Each row of a before or after table is a point. One or more steps were done to the points. Then noise was added and the rows were shuffled. The steps act on columns, c1 being the first. Write out the steps. A step turns or swaps two columns, mirrors them in a line or flattens them onto one, adds a multiple of one to another, or multiplies or shifts one. Angles are multiples of 10 degrees, from the lower column toward the higher: turns from -170 to 170, lines from 10 to 170 but not 90. Use the fewest steps. Two steps may share a column if one is a turn and the other turns, adds or multiplies; they go together, in the order done. Otherwise the lowest column goes first.

Before (11 x 3):
[[6, -33, -6],
[-20, 39, 5],
[-60, -44, 1],
[-27, 28, -7],
[-17, 29, -6],
[42, -8, -40],
[13, 7, 21],
[-12, 4, -43],
[-30, 53, -14],
[-32, -55, 15],
[-28, -21, -25]]
After (11 x 3):
[[-22, -2, 7],
[4, -35, 9],
[48, 16, 1],
[-6, -60, -35],
[2, 38, -18],
[32, -16, -17],
[24, 12, 49],
[23, -40, -57],
[20, 55, -23],
[12, 33, -15],
[14, 28, -22]]
Steps: add -0.3 times c3 to c2; turn c1 and c3 by 110 degrees

Before (14 x 8):
[[-2, -13, 11, -10, -9, 11, 13, 4],
[-6, 5, 1, 22, 4, -6, -7, 1],
[-4, 27, -14, 13, 27, 3, 21, -2],
[-18, -22, 14, 24, -12, 21, -18, 22],
[-19, -4, -18, 8, 21, -15, -21, 24],
[13, -2, -11, -5, 8, -13, 4, 24],
[9, -15, -6, -18, -13, 3, 0, -8],
[21, -2, -10, -10, 15, 1, 5, 16],
[-5, 21, 6, 13, 18, -4, 4, 6],
[18, 0, -12, -14, -4, -1, 12, 14],
[-3, -9, 14, -9, -6, 7, 4, 0],
[-7, -11, 11, -1, -1, 12, -7, 2],
[16, -9, -6, -7, 15, -7, 16, -7],
[-3, 19, 2, 16, 16, 8, -9, -3]]
After (14 x 8):
[[-7, 5, -9, -1, -10, -12, -7, 11],
[-19, 20, -2, 7, 7, 15, -21, -60],
[-3, 4, 0, 16, 25, -8, -9, 7],
[-3, -1, -11, -9, -11, -7, 4, 18],
[13, 8, -7, -5, 2, 13, 4, -51],
[-2, -2, -11, -10, -16, -12, 13, 8],
[9, -4, 10, -18, -20, -3, 0, 4],
[-4, 10, 12, 13, 37, -3, 21, -14],
[-18, 0, -25, 24, -25, -21, -18, -16],
[16, 17, 9, -7, -1, 7, 16, 3],
[17, -3, 0, -14, -2, 1, 13, -37],
[-6, 1, -2, 22, 6, 6, -7, 0],
[21, 14, -3, -10, 5, -1, 5, -38],
[-5, 5, -9, 13, 27, 4, 4, -2]]
Steps: mirror c2 and c5 in the line at 60 degrees; turn c3 and c8 by 140 degrees; multiply c8 by 2; multiply c6 by -1

Before (14 x 11):
[[0, 8, 7, -21, 8, -2, -14, 3, -26, 17, -3],
[-1, 9, 0, 3, 3, 0, 2, 6, -3, -4, -1],
[-4, -6, -4, 8, 5, -4, -18, -13, -7, 8, 17],
[-9, 5, -6, -3, 12, 6, 31, 3, 1, 17, -8],
[-7, -14, -3, 2, 14, -10, -11, 8, 9, -1, -5],
[-13, 1, 1, 7, -1, -4, -13, -4, 6, 0, -12],
[-9, -5, 4, 0, 2, -6, 28, -10, 9, -6, 5],
[-11, 10, 5, 8, 21, -8, -19, 6, 4, 0, -5],
[5, 5, -4, 8, -1, -11, -7, 5, 9, 3, -8],
[-12, 9, -9, -10, 8, -5, -18, 5, 6, 2, 0],
[-3, 7, 10, 0, 4, -7, 5, 1, 13, 13, 4],
[6, 7, 2, 4, 3, 8, -11, 8, 11, -4, -4],
[23, -5, 2, -2, 13, -7, -17, -60, 0, 3, 22],
[-7, -9, 6, 6, 1, 6, -10, -2, 12, -1, -1]]
After (14 x 11):
[[2, -9, -3, -1, 2, -1, 0, 0, -4, -4, -1],
[2, -4, 28, 23, 6, -2, -13, 3, -25, -6, -3],
[21, 7, 6, 1, 11, -8, 4, -1, -2, -4, 33],
[4, -8, 0, -2, 2, 9, -10, 4, 10, -7, -5],
[-12, -9, -14, 13, 6, -3, -18, 7, 8, 22, -1],
[-7, 11, 10, -8, -1, 8, -10, 3, 13, -15, -3],
[5, -5, -4, -8, -4, -11, -7, 4, 9, 12, -14],
[-8, -5, 1, 5, 13, 8, 24, -8, -1, 25, -14],
[-8, 15, -5, -6, 13, -9, -13, 5, 10, 9, -8],
[-10, -10, 11, -6, 21, -7, -19, 8, 5, -12, -7],
[-14, -4, 1, -6, -2, -2, -10, 3, 9, -2, -17],
[-8, 6, 3, -2, -1, -4, 28, -9, 10, -12, 7],
[-4, -8, 26, 0, 3, -6, 4, -1, 15, -12, 6],
[-3, 4, -1, -8, 5, -3, -12, 3, -6, 14, 26]]
Steps: turn c2 and c4 by 170 degrees; multiply c3 by 3; turn c3 and c10 by -50 degrees; flatten c7 and c8 onto the line at 160 degrees; multiply c11 by 1.6

Before (8 x 14):
[[14, -21, 11, 15, 11, -16, -1, -37, -2, -8, 0, -20, -9, -8],
[6, 4, 7, 14, 29, 14, 12, 19, -10, 5, -4, 0, 3, -6],
[1, -19, 10, -41, 37, -13, 10, 18, 21, -1, -5, -22, -8, -12],
[12, -4, -2, 27, 17, 13, -30, 0, 17, 22, -1, -6, 5, 29],
[4, -17, 21, 26, 18, 16, 9, 0, 0, 23, -2, -21, 0, -3],
[-1, 28, 18, 29, 5, 11, -11, -27, 7, -19, -4, -17, -1, 17],
[-10, -10, -33, -14, 8, 8, 12, 9, 5, 6, 1, -21, -1, -2],
[-1, 2, 19, 24, 9, 9, 5, -29, 10, 16, 7, 29, 3, -14]]
After (8 x 14):
[[6, -2, -4, 60, 18, -14, -31, 1, -26, -11, -13, -9, 1, 32],
[5, -11, 32, -7, 5, -11, 14, 13, -8, -4, -3, -22, -3, -2],
[-11, 26, -16, 0, 3, -6, -12, -25, 4, 19, -7, -15, -4, 15],
[0, -19, -10, -43, 31, 13, 9, 19, -17, 13, -27, -23, -22, -12],
[-11, -18, -19, 61, 17, -11, 7, 1, -12, -19, -15, -23, -8, -5],
[-14, 1, -15, 49, 11, -6, 7, -28, -16, -10, -1, 28, 0, -15],
[-1, 4, -10, 22, 27, -15, 10, 18, 5, -7, -25, 1, -7, -7],
[10, -20, -16, 2, 7, 15, -2, -40, 8, 7, -5, -21, -13, -6]]
Steps: turn c1 and c3 by -150 degrees; turn c1 and c6 by 160 degrees; add 1.5 times c10 to c4; turn c9 and c10 by 150 degrees; turn c5 and c13 by -20 degrees; add -0.7 times c5 to c11
